Each row of a before or after table is a point. One or more steps were done to the points. Then noise was added and the rows were shuffled. The steps act on how far a point lies along the listed directions, d1 being the first. What was done? A step turns or swaps two directions, mirrors them in a line or flattens them onto one, adds a multiple of one to another, or multiplies one. Angles are multiples of 10 degrees, from the lower direction toward the higher: turns from -170 to 170, lines from 10 to 170 but not 90. Use the fewest steps. Two steps may share a direction if one is a turn and the other turns, adds or multiplies; they go together, in the order done. Otherwise the lowest direction goes first.
In the rows, 128 means zero.

Directions:
(1): [102 100 156]
(2): [115 165 154]
Before (10 x 3):
[[149 116 102]
 [118  88 136]
 [ 93  68 142]
 [121 102 139]
 [128  84 128]
 [122  93 153]
 [161 154  77]
 [157 145 107]
 [166 153 125]
 [121  93 128]]
After (10 x 3):
[[153  91 126]
 [119 198 137]
 [131 154 137]
 [150 128  99]
 [148 101 109]
 [135 168 133]
 [146 168 126]
 [134 164 125]
 [136 165 150]
 [150  87  80]]
Steps: swap d1 and d2

Directions:
(1): [142 110 158 116 156  69 131 123]
(2): [ 98 137 136 185 159 127 147 109]
(3): [139 124 108 104 130 135 172  76]
(4): [138 185  92 126 141 101 111 123]
(5): [177 122 132 136 172 161 111 125]
(6): [123 158 178 118 114 140 103  91]
Before:
[[100 149 153 145  97 149  89 133]
 [102 100 182 132 116 111 124 146]
 [137 137  76 123 151 181 140 100]
 [156 137  88 101 156 202 137 104]
 [134 108 130 114 121 129 130 153]
 [157 119 107 121 171 149 143 140]
 [151 110  94 102 133 116 151 116]
 [126 155 117 120 132 148 126 109]
 [ 69 145 178 173 110  85 121 137]
 [111 131 132 113  89  98 120 153]
 [110 125 173 114 120  99 118 109]
 [ 80  73 164 178 107 164 176  97]]
After, 12 rows:
[[147 111 120 119 141  92 116 153]
 [131 146 130 114 151 113 129 104]
 [157 118 123 125 178 133 129 152]
 [108 137 111 112  75 124 132 141]
 [155 111 119 106 190 100 141  93]
 [ 61 162 140 172  82 153 138 117]
 [133 113 121 115 114 141 132 149]
 [ 82  61 186 175 121 128 177  97]
 [ 91 116 151 140  93 164 124 143]
 [ 96 140 166 133 100 135  97 134]
 [111 151 131 120 101 154 137  75]
 [177 110 133  86 197 114 138 102]]
Steps: turn d1 and d3 by -100 degrees

Directions:
(1): [156 165 114 118 122  79 140 140 151 180 159 148 108 121]
(2): [133 125  98 117  82 146 129 166 166 104  95 148  91 150]
(3): [102  90 160 113  95  67 107 144 116 121 139 126 133 160]
(4): [ 92 169 160 120 138 129 114 135  90 141  94 135  73 122]
Before:
[[118 101 124 129 118 191 123 129 146  84  93 129 117 155]
 [105 183 131 123 195 175 111 103  91 137  94 134 116 107]
 [127 107 119 137 106  60 122 152 140 134 176 126 175 162]
 [114 126 159 112 117  61 116 142 114 139 150 127 131 145]
 [116 125 147 103 132  74 120 134 116 155 158 123 138 134]
 [147 174 117 115 127 149 120 135 156 110  90 133  71 128]
 [150 123 112 116 104 101 126 146 166 158 120 137 100 132]
 [146 111  84 128  96 167 141 141 194  94 130 130 144 150]
 [102 109 142 137 122 161  95 141 124  75  77 135  98 155]
 [140 190 107 111 109 124 124 150 140 180 103 156  68 112]
 [168 118  68 114 105 105 143 156 192 134 142 144 130 152]]
After (11 x 14):
[[131 153 135 106 146  85 131 139 117 172 154 131 117 118]
 [151 158  72 110 113 141 135 169 175 133 101 150  77 141]
 [124 115 125 137 191 166 113  81 105 111 132 109 197 121]
 [178 118 100 129 136 151 132 109 175  88 135 113 154 128]
 [186 132  71 137 138 156 146 108 168 157 149 129 169 101]
 [112 132 103 119  86 169 126 161 171  91  94 137  95 159]
 [110 182 123 123 110  74 121 174 126 161 133 149  88 150]
 [114  73 135 125 106 157 114 130 149  78 113 125 137 169]
 [139 155 140 112 126  64 129 141 131 162 161 136 128 127]
 [162 128  99 124 116 121 138 139 176 155 122 136 109 119]
 [135  65 134 138 113 115 101 131 149  81 131 125 165 167]]
Steps: turn d1 and d3 by -40 degrees; mirror d2 and d4 in the line at 160 degrees

Directions:
(1): [153 120 149 105 153 134 146 149 118 158 111 169  86 152 116 108  82 178
 123  98 117 146 130  76]
(2): [ 73 141 151 145 104 137 140 156  88 163  94  86 136 145 119 114  94  99
  78 120 137 137 157 134]
(3): [147  83 114 170 143 102  94 144  99 114 147 143 122 157 133 169 115 142
  73 138 171 147 100 144]
(4): [142  97 129 112 120 153 202 126  94 159 151 107 106 153 148 143 161 133
 162 141 160 156 131 157]
(5): [136 141  98 124 107 166 148 170 143 135 108 126 181 146 140 138  91 171
 133 169 124  91  84 141]
(6): [110 143  90 118 125 112 142 110 161 154 103 147  75  98  81 135  93 115
 128 139 149 145  97 182]
Before (12 x 24):
[[127 157 148 143 140 133 123 120 116 115 116 112 150 112 112  90 137  99
  121 134 124 115 147 118]
 [ 80 108 140 152  98 132 122 116  98  99 149  56 170 125 148 141 185  53
  122 148 138 138 176 161]
 [191 135 139 112 146 134 137 120 133 127 124 157  84 143 122 117 127 170
  141  93 115 117 117  87]
 [ 95 146 140 152 111 136 112 133 129 130 144  71 168 129 145 128 185  85
  127 150 120 109 152 161]
 [ 63 140 141 171 103 126  85 124  95 125 142  78 192 122 123 116 140  52
   86 114 127 118 176 155]
 [108 133 133 138  93 120 132 137 132 147 133  99 135 119 106 143 148 101
  112 126 159 118 121 181]
 [ 73 127 126 149 110 113 122 108  85 149 139  69 123 132 123 135 153  52
   93 121 155 142 161 161]
 [ 56 165 123 124  91 158 166 121 119 134 122  80 147 108 120  97 136  91
  140 146 125 120 142 146]
 [101 144 133 154  86 122 113 134 126 123 138 109 146 137 117 145 109 118
   85 132 140 115 121 148]
 [153  98 121  94 159 121 152  93 155 143 142 182  69 112 125 101 150 180
  174 101 122 159 130  82]
 [120 128 148 119 110 123 148 155  76 150 147  94 139 184 170 139 126 140
  117 122 127 131 152 136]
 [208 125 102  94 161 116 143 113 179 119 163 188  78 156 132 136 137 201
  194 123 122 126  89 102]]
After, 12 rows:
[[120 117 104 108 118 170 181 167 132 178  95 145 136 150 132 108  77 209
  130 141 130 126  99 105]
 [139  98 111 138 118 130 114  99 143  65 179  99 174 112 156 155 208  92
  174 166 130 121 137 158]
 [158 114  85 117 140 111 114  76 152  99 184 132 126 109 142 156 196 108
  175 144 136 119 104 153]
 [133 125 130 128 111 109 122 115 146 130 152 118 117 106 108 147 176 106
  138 122 154 120 116 175]
 [103 130 119 126 122 120 134  81 134  98 168 119 108  95 122 117 179  94
  158 132 134 138 135 142]
 [154 146 135 141 152 127 112 112 131  99 133 133 148 113 115 102 147 117
  136 142 123 110 126 115]
 [160 148 140 124 124 154 153 157 110 151  93 129 113 165 123 114  87 172
  110 105 122 105 115  98]
 [123 137 133 151 128 121  98 114 145 109 167  94 159 118 148 137 206  93
  145 148 121 112 140 157]
 [150 117 150 109 136 100 134 119  94 125 175 121 110 164 169 140 165 137
  150 112 119 141 157 122]
 [145 117 111 146 143 108  68  76 153  69 194 142 174  93 136 137 197  86
  161 125 114 111 140 144]
 [107 159 128 125 104 158 181 193 109 193  87 102 131 202 124 113  43 174
  100 133 135 118 119 124]
 [121 138 139 145 109 101  98  97 144 104 161 127 114 112 115 139 147 109
  115 114 134 127 132 138]]
Steps: turn d2 and d5 by -130 degrees; multiply d3 by 0.4
